Each row is a point. The last column is the point's height on a tilted bowl or saddle (a function of degree 2), plus a little noise. Count its main directions that bend up, bend down and stay straight.
In the rows, zero is written as 128.

Points:
[[115 145 164 124]
 [ 97  91  93 104]
 [112 131 111 128]
 [176 118 189 148]
 [ 63 126 117  62]
 [152 101 166 166]
 [195  98 119 116]
 [ 96 125 101 110]
 [130  83 152 169]
 [147 164  83 178]
 [120  81 138 154]
 [168 123 116 144]
 [151 126 115 146]
 [118 122 149 142]
 [127 102  93 134]
 [116 151 132 118]
 [135 110 144 152]]
Directions: 1 up, 2 down, 0 straight

Points:
[[ 70  77  89  98 142]
 [100 128 100 146 100]
 [111 145 156 128 146]
 [147  97 116 177 103]
 [166 119 139  89 117]
 [112 123 155 107 132]
 [179 137 103 124  99]
 [105 170 106 142  95]
 [152 159 140 156 147]
 [144 169 148 117 156]
 [ 91 153 103 141  94]
 [180 110 116 106 112]
 [129 140 148 128 144]
 [108 120 195 163 109]
 [137 164 131 160 132]
 [113 148 100 117  89]
 [117 184 125 127 125]
 [133  92 122  82 112]
 [159 171 147 144 171]
 [115 124 102 146 104]
 [106 121 154 104 127]
 [159  99 128 161 122]
 [ 97 185 132  46  40]
 [166 119 145 136 144]]
Directions: 1 up, 2 down, 1 straight

Points, 40 rows:
[[ 97 130 109  95 151 159 101]
 [130 180  85 135 132 126 144]
 [120 170 121 125 147 172 126]
 [157 122  99 140 139 133 124]
 [173 123 140 125 119 138 116]
 [ 88 164 185  76 104 154  49]
 [139 103 118  96  79 139 131]
 [141  90 122 156 126 149 112]
 [153  87  64 190  85 144 162]
 [124 110 176 159 138 139  86]
 [148 134 124 150 125 165 126]
 [116  79  80 162 148 150 108]
 [101 102 142 157 132 125 103]
 [103 123 138 150 175  92  94]
 [116 135 103 126  94 105 135]
 [143 121 119 128  58  76 145]
 [114 121 108  91 148 195  98]
 [130 145 155 120 209 134  75]
 [145 124 162 112 128  68  97]
 [ 69 128 129 131 103  87 103]
 [ 94 100 107  84 153  84  79]
 [100 106 131 133 144 201  80]
 [156 154 111 142 140  73 105]
 [171 117 140 169  63 131 142]
 [ 94  80 129 180 139 166  86]
 [140 143 116 127 133 109 120]
 [140 141 143 112 143 122 104]
 [136 138 130 188 175  78  95]
 [146 145 120 127 151 161 118]
 [128 182 145 135  90 146 119]
 [152 131 123 113 150 160 110]
 [135 129  97 107 150 162 119]
 [ 95 110 156 133 141 109  91]
 [115 147 158  80  93 123  93]
 [ 74 124 132 168 158 123 108]
 [117 135 120 182 110 118 141]
 [154  99 111  85 105 157 124]
 [117 137  98 132 171 140 117]
 [124 145  88  94 157 124 113]
 [175 130 121 138 163 153 101]]
Directions: 1 up, 3 down, 2 straight

Points, 73 rows:
[[131 105  94 197 124 187  81 147 104]
 [126 103 132  83 116 160 142 137 100]
 [114 153 133 136 113 170  97 136 137]
 [181 101 148  91 103  83 109 184 116]
 [124 136 130 101  69  96 116 158 104]
 [141 158  95 121 141 149 105 163 105]
 [196 172  97 116 118 136 113 142 109]
 [100 114  32 121 162  98 143 106 111]
 [117  78 130  87  91 138 165 135  89]
 [151 107  78 161 141 124 117 177  90]
 [154 173 168 156 126 134  92 135 120]
 [127 139 132 112 184  87 100 103 121]
 [117  62 107 133  78 111 128  94 130]
 [135 100 155 142  96 150 156 133 121]
 [146 156  80 145 147 138 111 131 122]
 [112  75  91  95  93 154 125 130  98]
 [144 152 116  98 189 184 125 124  73]
 [ 77 172 123  82 151 155 117 105 108]
 [121 137 131 128 114 138 131 125 132]
 [109 118 109 116 174 173 170 100  75]
 [130 122 109 108 104 135 142 130 126]
 [143 112 119 126 130 159 121 142 123]
 [194  86 150 143 135 140  36  81 129]
 [164 177 121 156 101 125 141 166 105]
 [150 141 159 160 128 153 121 162 119]
 [103 104 145 124 145 136 110 136 112]
 [103 139 130 124 134 119 131 157 109]
 [122 150 137  64 117 131 141 102 104]
 [115 118 176 119  75 168 189 139  69]
 [138 144 184 147 113 143 163 175 113]
 [173  84 168 164 126 100  99 129 165]
 [117 109 110 136  95 125 129 134 129]
 [162 112  67  68 137 140 164 118  89]
 [173 118 105 168 184 144  74  76 143]
 [176 118  83 107 146 127 149  91 138]
 [138 152 119 149 135 123 117 136 126]
 [126  55 179 127 138 139 134  83 105]
 [126 119 154 117 146 108 137 167 129]
 [160  99 154 102 110 126 127 118 133]
 [ 78 156 181 109 115 142 144  87  71]
 [144 133 150 101 109 110  74 122 127]
 [127  97  90 183 117 139  98 132 123]
 [124  69 139 115 111 144 155  97 114]
 [ 95 122 155 136 117 121 140  81 117]
 [120 103 124  96 121 114 109  88 146]
 [120 158  89  98 112 137 109  95 161]
 [124 172  89 155 158 160 103 129 112]
 [ 97 142 112 118 148 123 169  87 103]
 [ 99 120 106 160 129 130 188 120  90]
 [135 120 110  96 159 148 117  96 134]
 [152 143 159 147 109 105 122 148 140]
 [111  89 151 116 167 164 129  94  92]
 [147  64  85  82 122 108 111 112 134]
 [145 148 122  85 158 112 136 176  97]
 [141 152 134 124 116 155 112 119 142]
 [102  96 116 170 128 220 108 131  92]
 [106 136 122 113  88 104 208 116  81]
 [ 75 115 172 200 129 131 144  73  71]
 [143 130  93 107 127 114  94  81 174]
 [134  94 130  85 101  89 125 105 139]
 [142 156 123  91 113 109 115  84 143]
 [101 140 127 167 130 137 157 143  95]
 [ 88  85 109 142 126 130 112 141 103]
 [136  98 124 135 115 156 159  87 128]
 [111 111 150 135 158 133 130 146 113]
 [148 109  90 147  73 149 195 135  76]
 [ 91  85 152  99 144 173 155 149  69]
 [104  92 155 128 124 172 132 133  94]
 [149 140 133 119 132 130 142 109 135]
 [154 155 185  88 161 134 110 179  75]
 [ 90 129 141 154 149 100 126 104 115]
 [178 155 112 161 150 192 154 142  72]
 [ 84 129 117 152 113 124 165 135  93]]
Directions: 1 up, 5 down, 2 straight

Points (71 x 9):
[[124 131 124 138 122 142 123  71 134]
 [ 66 186 116  80  99 162  98  90 151]
 [131 168 163 102 149 108 131 118 151]
 [129  99 145  96 117 130 127  90 163]
 [125 112 133 101 181 130 102 111 163]
 [107  87 103 142 160  83  92 113 163]
 [131 148 170 137 136 151 121 133 134]
 [163 118 108 104 168 111  96 103 180]
 [124  71 120 130 147  77 136 137 168]
 [130 174 115 133 188 110 160 130 144]
 [105 119 138 161 102 109 109 108 134]
 [113 116  43 130  77 125 117 114 131]
 [113 167 171  92  56 105 124 141 160]
 [117  97  96 181 135 131  62 131 165]
 [177 150 140 152 128  80 156 109 157]
 [140 157 158 143 132 140 150  97 132]
 [146 114 141 133 164 133 128 165 148]
 [149 144 139 101 106 141 132 103 148]
 [138 116 130 125 141 141 184  98 144]
 [173  88 137 113  88 164 100 163 156]
 [116 147 131 196  92 163 107 136 118]
 [172 104 102 151  93  65  69 135 208]
 [119 149 155 152 194 140 120 128 150]
 [158 105 147 169 127 132 152 132 142]
 [155 157  98 149 106 134 165 143 119]
 [143 159  86 144 111 116 134 127 125]
 [158 118 165 132  95 101 127  77 169]
 [118 178 149 104 116 167 183 105 137]
 [183 105 108  96 122  47  96 123 223]
 [141 108 129 130  76 163  89 117 146]
 [121 122 146 128 100 135 146 115 126]
 [131 124 119 177 113  85  83 153 164]
 [143 163  88  89 172 161 113 151 162]
 [128 129  93 136 131  97 121  99 138]
 [101 113 106 131 151 111 177  86 128]
 [100  80 158 102 168 169 110 126 161]
 [106 137 163 130 144 178 127 135 134]
 [ 99 134 128 155 103 162 112 117 116]
 [123 145 138  74  98 153 181 113 148]
 [142  77 106 143  90 136  96 182 150]
 [115 190 131 114 180 131 186 179 158]
 [ 53 128 107 123 121 122 102 136 131]
 [ 55  73 126 151 108 104 146 139 137]
 [115 130 178  91 156 123  80 133 166]
 [132 167 129 130 157 113 139 163 138]
 [ 96 148 149 128 130 143 120 160 130]
 [125 193 165  77 124 132 128 109 159]
 [165 128 140 175 114 115 162 112 137]
 [136 102 159 102 167 156 133 128 163]
 [123 105 119 150  98 167 142 134 112]
 [130 119 125 130 142 144 132 110 136]
 [109  82 116  74 117 116  80 133 175]
 [143 127 153 142 180 136  78 140 162]
 [143 122 168 125 116 109 138 131 150]
 [147 170  92 142 165  84 100 135 153]
 [153 122 121 144 159 123 148 126 145]
 [117 158  70  89 137 116 105 138 148]
 [181 167 138  91 133  44  86 137 204]
 [ 92 120  81 130 203 122 119 135 139]
 [ 86  60 150 131  86 144 149 144 133]
 [137 120 182 164 109  98  82 128 166]
 [109 114 109 154  94 131 119 115 120]
 [ 86 131 105 129  54 131 128 140 118]
 [117  96 137 123 161 100 211 128 161]
 [167 176 145 133 122 136 175 152 136]
 [108 141 122 127 112 190 103 120 129]
 [ 99 182 107 119 169  89 139 101 131]
 [116 141 113 150 133 131 160 165 119]
 [ 80 101 110 132 135 148 129 132 120]
 [155  94 138 146 136 139 113 154 150]
 [163 137 108 139 147 115 151 121 145]]
Directions: 5 up, 0 down, 3 straight

Points, 75 rows:
[[172  97 139 115 124 111  82 124 116]
 [146 111 107 110 152 144 138 142 139]
 [ 78 102 115 159 114 125  91 115 111]
 [132  76 137  92 146 104 160 151 183]
 [136 100 130 149 108 151 117 123 148]
 [165 118 145  99 150 153 178 143 181]
 [166 162 145 189 100  98 151 107 160]
 [113 113 150 100 151 140 130 103 134]
 [116 150 114 113  89 157  77  81 130]
 [153 136 148 123 136 113 100 124 119]
 [157 151  74 142 115 111  58 180  84]
 [145 182 120 121 138 168 122  82 110]
 [151 103 119 103  99 103  91 140 115]
 [101 105  68 135 125  82 147 117  97]
 [104  69  71 149 106  86 177 141 110]
 [145  71 124  77 139 124 136 152 173]
 [130 154 132 129 107 139 115 136 128]
 [112 111 107 123 138 168 186 116 149]
 [133 150 133  88  93 105 149 146 125]
 [ 79 145 113 101 168 119 110  72  93]
 [125 125 114 119 144 143 102  90 104]
 [130 154  72 123 132 118 120 165  95]
 [200 115 135 109 143  58 109 177 150]
 [139 118 116 138 112 161 136 137 149]
 [ 81 124 115 152  95 187  82 161 175]
 [ 98 134 117 165 160 145 174 115 125]
 [113  94 118  95 133 118 204 150 163]
 [195  58 101 133  94 109 139 128 197]
 [125 139 112  96 126 153 111 110 108]
 [143 121 135 104  81 178 153 164 191]
 [173  98 134 132 140 126  93 134 135]
 [114 136  71  99  94 111 104 118 101]
 [179 127 132 115 170 164 127 145 142]
 [116  99 127 119 162  97  93 126 119]
 [155  82 117 147  63 103  71  81 143]
 [207 118 167 127 107  95 109 139 149]
 [179 118 150 116 117 122 156 107 157]
 [112 154 125 120 155 149 140 150 134]
 [124 124 118 179 110  91 141 151 121]
 [123 140  72 151 100 117 197 147 115]
 [110 133  91 135 138 139 159 123 116]
 [ 98 118 126 132 139 145 175  97 130]
 [144 193 106  97 137 169 158 114 108]
 [136 118 143  98 144 106 117  87 113]
 [ 92 169 146 111  82 125  79 143 141]
 [129 127 162  96  87 117 122 137 140]
 [122 147 136  96  85 109 170 137 132]
 [144 136 140 137 173 157 158 116 151]
 [ 79 100 151 147 109 148 130 134 146]
 [106 106 111 144  51 118 202 167 122]
 [129 116 165  74 127 119  98  64 100]
 [158 125  92 144  89 141 165 142 151]
 [127 161 141 164 111 126 156 122 137]
 [175  48 121 145 193 120 163  89 223]
 [138 111 143 159  94 145 154 149 161]
 [139 148 130 145 126 152 117 152 137]
 [132 150 134 110 143 130 125 170 140]
 [115 162 146 135  81 164 150 108 153]
 [180 111 139 167 162 159 129 131 168]
 [ 87 183 142 189 124 126 151 124 129]
 [164 111 140 156 114 117 155 189 182]
 [149 139 121 133 159 158 136 168 152]
 [126 126 143 125  86  69 140 106 131]
 [152  75 150 163 144  97 117 143 177]
 [184  91 123  92 132 136 121 152 155]
 [175 116 161 157  85 122 139 147 168]
 [151  91 102 109 110 160 104 122 145]
 [161 117  88 142 144  84  89 150 104]
 [102  99 128 178 175  78 120 142 144]
 [130  97 111 130 130 139 132 105 134]
 [133 165 103 130 114 162 114 145 123]
 [129 127 163 173 131 134 116  42 148]
 [117 124  96  82 104 179 161  99 153]
 [129 127 113 108 123  83 144 132 116]
 [138 125 153 119  70 113 157 163 154]]
Directions: 3 up, 1 down, 4 straight

Points:
[[122 141  74 134  95 143 141 125 138]
 [ 94 110 123 116 132 173 148 173 155]
 [182 108 157 154 137 169 101 120 144]
 [137 123 112 139  83 184 129 121 160]
 [173 102 120 134  91 118 105 145 152]
 [166  87  85 138 129 130 125 116 139]
 [144 144 126 135 108  76 170 119 141]
 [161  88  76 175  91 110 114 114 151]
 [132 126 125 107 160 108 112 117 123]
 [ 69 105 172 140 132 136 138 177 202]
 [ 82 125 164 121 168 145 152 136 145]
 [115 146 101 167 133  65 135  95 155]
 [104 120  91 156 119 144 139 175 151]
 [ 62 161 123 193 147 158 150 137 177]
 [140  97 167  96 165 131 119 103 144]
 [182 132  78  85 130 157 106 136 107]
 [129 100 159 108 158 124 161 119 142]
 [149  79 107  69 111 131 108 141 178]
 [ 97 165 135 173 133 146 158 155 155]
 [178 166 112 151 179 118 111  87 129]
 [152 118 134 121  90 110 136 119 141]
 [106  95  98 195 106 134  75  94 150]
 [151 164 156 128 163 184 112 139  87]
 [168 138 104 181 145 105 127 145 136]
 [155 111 139 142 118 102 117 147 141]
 [155 127 135 113 145 116 204 124 132]
 [ 51 121 146 148 145 126 157 167 181]
 [ 78 132 141 173 111 119 134 101 160]
 [125 130 134 160 100 104 119  81 148]
 [109 140 124 134  80  95 156 104 159]
 [131  88 137 139 182 118 126 130 148]
 [120 151 110 110 127 128 123 154 104]
 [155 161 185  94  76 125 153 132 159]
 [ 84 132 182 131 173 129 142 105 154]
 [ 76 146 110  33 104 148 176 176 158]
 [135 151 108 133 153 121 146 150  97]
 [108 131 122  89  93 134 143 102 147]
 [ 91 124 168 127  97 132 132 115 165]
 [134 185  84 112 115 146 169  80 121]
 [140 148 179  66 121 160 107  93 146]
 [148 149 164  73 105  85 112 112 168]
 [135 103 126 169  96  95 119 139 149]
 [137 107 114 112 127  94 153 147 136]
 [118  96  89 139 121  93 184  78 158]
 [111 146 156 113  88 167 130 172 173]
 [127 139 142 134 183 132  87 143 126]
 [ 77 115 110 147 154 122 113 128 133]
 [109 132 127 131 175 133 133 138 116]
 [ 98 105 146 143 116 163 147  81 136]
 [161 126 119  91 167 128 108 141 106]
 [111 124  86 146 142 111 178 178 146]
 [157  99 136 128  95 148 153 135 148]
 [ 95  69 130 164 106  86 164 152 170]
 [148 136 105 167 120 149 125 160 136]
 [139  88 123 111 127 118 113 134 144]
 [169 153 107  90 178 126  85 150  80]
 [ 74 159  95 147 142  89 133 118 136]
 [105 164 149 116 156 188 162 118  94]
 [115 166 143 132 136 142 109 131 120]
 [140 128  75 132  68  94 101 171 160]
 [123 154 124  99  72 138 131 117 155]
 [161 105 119 158 209 190 135  64 144]
 [129 136 128 137 137 119 136 148 121]
 [ 74 154 106 119 173  58 124 156 132]
 [158 129 109 112 138 140 128 124 107]
 [148 103 139  72  96 116 100 158 183]
 [142 183 112 109 135 140 138 200  44]
 [107 124 175 109 145 134 134 113 143]
 [103 140 122 131  93 146 153 128 149]
 [ 89 110 120 163 132 117 105 129 143]
 [171 129 104 179 118 102 115 101 147]]
Directions: 5 up, 1 down, 2 straight

Points (60 x 9):
[[ 73 119 126 128 151 102 106 126 149]
 [131 126 114 141 101 130 103 153 131]
 [118 136 145 138 157 154  90 177 139]
 [102 168 148  99 142 130 155 148 121]
 [120  90 125 115 161 144 124 132 139]
 [ 81 129  88 165 147 137 180 170 186]
 [148 155 165 108 142 117 141 139 132]
 [113 113 113 140 152 128 130  92 146]
 [100 143  78 159  64  72 158 138 210]
 [133 135 120 124 155 189 168 201 168]
 [164  45 131 124  93 136 143 128 167]
 [144 111 176  82 132 115 154 145 135]
 [140 143  62 103 143 130 139 127 176]
 [106 123  82 129  98 162 131  93 154]
 [ 76  62 118 132 135 149  90 115 156]
 [128 180 130 152  99 144 158 155 139]
 [106 186 112 127  74  92 159 150 172]
 [ 76 123 161  99 200 126 156 121 143]
 [101  91 109 141 126 149 139  93 149]
 [137 114 149 124 139 112 180 158 151]
 [174  97 109 167 143 108 130 131 135]
 [137 150 165 159 113 130 175 149 142]
 [ 65 102 146 147 125 117  97  70 165]
 [ 95 116 103  79 113  93 143 130 155]
 [200 152 127 138  99 131 122 173 140]
 [ 97 143 117 113 134 149 143 143 121]
 [135 141 157 168 106  91 114 109 130]
 [129 136 120 126 127 131 142 109 131]
 [142  83 104 148 102 175 127 100 153]
 [128 156 117 157 128 229 135 163 150]
 [158 140 138  76 182 162  81  81 172]
 [142 149 118 118 133 122 135  94 137]
 [ 67 109  99 117 195 128 166  94 187]
 [180 109 157 109 150 145 116 111 137]
 [129 142 168 112  72 119 114 133 133]
 [117  90 139 133 106 155 119 158 128]
 [152 178 129 166 136 128  98 101 115]
 [119 145 153 117 130  93 117 149 135]
 [106 115  70 146 137 139 115 123 159]
 [ 99 104  74  91  89 165 132 151 155]
 [102 107 117 141 151 163 123 148 135]
 [125 113 134  96 145  34 160 169 209]
 [175  90 156 154 126 124  97 180 143]
 [160 161 168 142 112  87 107 119 127]
 [ 95 134 107 141 114 130 162 119 144]
 [125 185 165 110 110 139 122 151 125]
 [179 206 152 132 111 125 138 201 176]
 [146  95 113  92 104 100 100 135 160]
 [115  76 113  96  89 147 167 125 149]
 [105 145 156 101 136 152 108  76 131]
 [140 131  82  87 122 116 148 141 169]
 [116 152 145 121 115 106 122 151 130]
 [111 154 102  98 146 145  89 158 145]
 [155  79 144 119 100 147  83 118 141]
 [106 125 102 154  79 119 116 167 154]
 [102 158 120 126 147 124 126 121 132]
 [ 77 141  96 106 105 129 146 122 138]
 [129  80 130 133 185 151 109 145 158]
 [121 153 176 116 145 147 135  80 133]
 [112 101 117 164 124  77 133 126 162]]
Directions: 7 up, 1 down, 0 straight

Points, 64 rows:
[[172 105 147 131 195 158 235 145 200]
 [139 124 138 125 192 176 124 110 163]
 [114 165 125 209 104 118 137 149 161]
 [132 185  68 121 129 112 150 164 110]
 [123  87  93 114 111 156  86 158 121]
 [129 137 163 105 137 131  89 113 127]
 [ 82 116 104  95 105 102 120 115 178]
 [119 108 206 126 122 121 150 136 142]
 [171 165 129 107  74 154 148 152 114]
 [182 101 132 120 130 137 147 138 136]
 [117 143  74 146  92 135 125 184 135]
 [108  98 134 130 136  92  97 143 161]
 [169 128 110 148 182  84 132 105 128]
 [146 134  79 133 144 109  78 121 128]
 [136 128 131 131 180 127 119 101 150]
 [167 161 180  86 127 107 143 103 118]
 [217 153 133 134 187 107 131 152 157]
 [116 123 146 148 121 127 172 157 151]
 [143 112 109 132 122  84 169  80 154]
 [ 73 122 109  67  78 152 120 113 167]
 [ 86 111 103 152 115 121 134  80 162]
 [110 116 170 127 166 128 140 122 150]
 [140 135 155 134 116  73 105 155 156]
 [144 138 143 117 160 147 110  81 161]
 [ 87 145 192 121 136 126 128 112 129]
 [142 108 140  96  68 138 110  75 168]
 [117 130  99 135  45 121  91  79 218]
 [127 162 141 150 141 104 168 132 139]
 [113 107 172 116  88 155 129  87 137]
 [121  79 101 120 174 139 172  81 167]
 [130 138 129  91 125 166 134 148 102]
 [135 133  91 133 139 165 155 162  97]
 [101 163 132 157 102 108 173  72 163]
 [130 146 139 120 108 131 159 170 128]
 [146 136 114 129 111 169 135 127 130]
 [ 92 161 116 170 121  93 165 102 154]
 [133 128 159 108 160 161  63 117 135]
 [124 132 145 132  96 115 132 100 147]
 [157 146 108  94  97 146 126 132 133]
 [146 118 135 130  99 126 159 152 137]
 [143 127 104 145 134 126 130 107 134]
 [121 100 147 132 168 123 106 143 143]
 [107 163 118 167 136 124 146 128 137]
 [148 165  70 129  44 140 120 150 182]
 [133 132  89 166 143 128 191 120 127]
 [149 127 160 143  89 111  89 175 164]
 [134 123 113 141 120  95 150 106 143]
 [135 129  93 163  65 130 121 156 169]
 [168 139  96 119 107 151 109 133 136]
 [115  97 143 114 185 109 154  99 172]
 [177 142 113 143  78 119  97 134 153]
 [137 155 100 130 168 132 118 104 138]
 [135  78 172 172  69 156 111 124 167]
 [125 115 154  94 110 141 104  83 144]
 [190 126 116 139 165 119 161 152 131]
 [ 89 102 136 105  95 128 141 193 158]
 [150  83 154 120 105 130 164  84 161]
 [183 120 147 102 128 125 107 127 144]
 [192 108  93 106 106 125 121 141 144]
 [144 137 131 131 150  86 137  91 139]
 [100 138 153  86  95 128 145 103 144]
 [123 110 175 130 168 166 134 122 142]
 [ 84 168 166 131 116  80 126 133 158]
 [108  67 159 132 119 108 133 123 167]]
Directions: 4 up, 2 down, 2 straight

Points:
[[103 131 171 137 147 124  73 142 139]
 [111 156 152 172 119 153 170 145  91]
 [114 130 151 118 146 142 122 144 143]
 [167 147 136 161 103 107 129 114 109]
 [126 121 121 131 100 117 111 154 119]
 [113 150 100 156 147  80 165 162 120]
 [115 155 117 105 126 176 143 103 114]
 [133 137 170  84 125  99 172  88 103]
 [ 77 123 133 109 142  85 123  95 129]
 [ 89 120 164 155  87  82 142 161  98]
 [142 131 140 115 121 158  83 106 115]
 [131  98 117  84 158 111 109 137 141]
 [153 112 136 130 125 103 135 158 123]
 [107 126 122 106 147 104 107 131 149]
 [ 71  99 113 154 152  86 158 132 118]
 [150 128 145  50 110 110 149 153 111]
 [117 137 165 146 134 122 147 217  84]
 [133 151 173 146 132 148 131 114 113]
 [149 122 113 105  71 122  83 147  92]
 [141 160  97 177 118 135 123 174  88]
 [204 144  83 150  60 162 121 122  15]
 [141  98 119 133  69 122 176 141  76]
 [103 113 157 158 119  97  71 128 116]
 [ 56 178  73  92 152 112 138 143 133]
 [167 118 150  48 104  82 129 153 100]
 [137 120 115 126 145  99 129 131 137]
 [117 100 135 142 182 113 106 180 143]
 [123 170 102 104 183 103  72  89 111]
 [142  91 103 156 146 190 108 183  90]
 [141  98 117 144 136 212 114 131  90]
 [107 156 137  90 113 118 100 135 140]
 [ 99 115 144  60  99 135 126 132 125]
 [138 146 198 144 156 150  43 127 101]
 [ 99 134 108 149 115 146 147 129 115]
 [ 93 107 104 150  89 117 118  78  94]
 [136  96 122 105  98  98 120  98 116]
 [167  98  99 147 104  76 124 128 102]
 [155 177 172  91 129 164 173 144  73]
 [139 128 177 123  92  94 132 110 107]
 [135 116  98  89 125 156 130 183 106]
 [ 90 165  54 105  74 135 146 114  98]
 [118  77  64  93  98 173 165  72  47]
 [111 110 136  87 127  98 116 112 136]
 [107 196 113 135 146 137  95 111 117]
 [161 179 132 108  81 153  82  97  71]
 [166 103 125 227 137 106  94 128  91]
 [170  90 168 185 138 148  96 152 109]
 [ 95 101 109 135  72 116 104  73  81]
 [147 133 169 113 142  92 121 117 127]
 [ 77 144 100 147 128 109 179 106 115]
 [183 118 134 149 119  73 123 156 106]
 [176 143 121 155 142 151 158 135 103]
 [131 102  98 142 132 124  82 127 119]
 [142 145  86 145 141 151 122 107 113]
 [148 123 133 147 108  86 149 177 106]
 [ 80 126 110 141 117 180 154 139  92]
 [131 105 143 141 114 131 143 124 122]
 [138 168 123  93  77  97 121 166 112]
 [123 130 127  94 134 122  91 114 142]
 [176 127 144 166 115 117 120  95 104]
 [ 94 115 112 118 154 127 129 107 141]
 [118  74 126  97 117 114 118 158 116]
 [139 136 117 156 145 146 125 133 130]
 [137 114 157 158 122 160  96 109 109]
 [146 141 104 107 153  98  84 157 132]
 [ 95 133 154 144 109 153 100  90 104]
 [176 142 120  84 139 118 104 133 126]
 [143 142 130 180 154 104 154 154 125]
 [139 157 126 118 126 131 147 165 121]
 [ 97 133 162 162 121 102 132  97 120]
 [122 144 124 109 134 148  93 131 143]
 [143  80  99 142 109 136 113 125 100]
 [110 176 154 140 114 104 105  76  98]
 [157 127 141 119 133 114 158 156 120]]
Directions: 0 up, 6 down, 2 straight
